Rows are points. Two turns around zero, p and q, are shown by what they do to some points. Write where each new point lands after one turn and then the other. Backwards means that the second turn is done in reverse. Each puzzle has new turns, and all numbers are rounded.

Turn p:
[ 24 -15] -> [  8 -27]
[  2 -17] -> [-10 -14]
[-26  32] -> [ 2 41]
Turn q:
[31 38] -> [48 10]
[-11 -33] -> [-29 -19]
[10 10] -> [14  2]
[-5 -4] -> [-6  0]
[-26 -11] -> [-27   8]
Where do these land?
p, then q: [  6 -35] -> [-33 -12]
q, then p: [ 8 36] -> [37 -2]
p, then q: [-4 21] -> [20  8]
q, then p: [-10 -22] -> [-23   6]

Turn p:
[-10 -12  18 -23] -> [ -5 -25  13 -16]
[ 32   7 -44   6] -> [  9  24 -49   2]
[ 3 13 11  3] -> [12  7 11 -2]
[ 17 -30  25  -7] -> [ 16 -39   0   7]
[-42  23 -10  20] -> [-31  34  24   7]
Turn q:
[ -3 -26  -9  -2] -> [  7 -19 -13 -13]
[ 25 -20   0  -5] -> [ 26 -11   8 -12]
[ 17  35 -21 -12] -> [ 5 44  5 -9]
[-4 20 14 48] -> [ 1  6 -6 53]
[-34  -9  16 -29] -> [-39 -19   7 -19]
Where do these land?
q, then p backwards: [ 15  14 -32 -14] -> [ 11  35 -15  -8]
p, then q: [-7 28 -7 17] -> [-11  24  13  17]
q, then p: [ 4  0 39 -4] -> [  5 -22  26  19]
q, then p backwards: [ 27  29  -3 -11] -> [-5 38  7 13]
q, then p: [-10 -27 -10  -4] -> [-14 -16 -21  -7]
p, then q backwards: [-3  0 14 45] -> [13 25 24 29]
p, then q: [-26 -44  -2 -29] -> [-22 -43 -25 -22]

Turn p:
[-14  11  -1   4   6  20   6   2] -> [-4 20 -9  7  5 13 -4  8]
[ 12 -20   0 -24 -13   8 -12 -13] -> [ -9 -18   5 -13   5   7 -14 -29]
[ 12 -10  11   5   6   9   6  -2] -> [  4 -10   7   5  10  15   6   0]
[-9  5 10  5  1 -7  4 -6] -> [-6  8 10  6 -4 -4  8  4]
[-10  -8  -1  -7  -9   5   3  14] -> [ -8  -2  -3 -13  -8   9  -9   8]
[ -7 -15 -14   6   7 -20  -1  -8] -> [-14 -15  -9   3  -1 -19  11   3]
[  1   7  -5  13 -14  -4  11  12] -> [ 11   5  -7  -7 -16   4  12   8]
[11 28  2 -7  7 -7 -1  5] -> [ 22  17   7  -3   7 -14  -4   1]
[  4   2  -1   6   9  -5 -16  -4] -> [  5  -6   0  15   1 -11  -5  -3]
Turn q:
[ -7   1 -12  10  23  -1   1  -7] -> [ -1   7 -15   0  17   9  12  -9]
[-6  7  9 12  9  8  4 -1] -> [ 9  8  9  5 10  6  8 -4]
[-11   6 -15  -1  -8  24  -5  19] -> [-4 -1  5  0  2 28 -8 22]
[ 10 -21   7  10  -2  -9  -1  19] -> [  2 -31   5   7   7  -8   1  -1]
[ -2   8  16 -10   6  -7  -1  -5] -> [  0  11   9  -8   3 -15   1  -3]
[-7 -4 11 -6 -2 -7 12 -6] -> [ -8   2  11  -2  -6  -7   5 -12]
[ 12   9  -8 -11 -12 -12   9  -9] -> [ -6   6 -10   2 -22 -13   3   5]
[ -8   5 -14   7  -3   4 -13  -4] -> [ -1   8 -11   7   5  11 -12   3]
[ 18 -11   5 -10 -12   0  -7  -6] -> [ 10 -11  -3  -8 -15 -11 -12  -1]
Where do these land?
q, then p: [  5   2  -2  10 -15   1 -11   4] -> [  9 -12  -5  11 -10   2  -4   1]
q, then p backwards: [-8 -6 12 -2 -6 -3 15 -1] -> [  0  -3  13  -1 -10  -8  -2 -13]
q, then p: [4 8 9 1 7 8 7 6] -> [ 9  2 10 -7  6  6  4  6]
q, then p: [  1  10   8 -48   4   5  -4   3] -> [ -4  13  20 -31  -5 -15 -28   4]
p, then q: [  4   5  11  10  -3  -3  -2 -12] -> [10  4  7 11 -5 -3  6 -9]
q, then p: [-8  2 -9  9  4 16 -1 -7] -> [ 7  9 -9  6  9 12 -4 -7]
q, then p: [ -1 -10   5  12   7  -9  -9   4] -> [ -5 -12  -1  12  11  -7   5   2]
p, then q: [-11  -2 -25   2   5 -22   3   5] -> [-31  -9 -12   6  -2  -7   4   5]
p, then q: [ 15  -8 -10   6  -2   7   2  -2] -> [  5  -7 -12  -7  -8  10   6  -6]
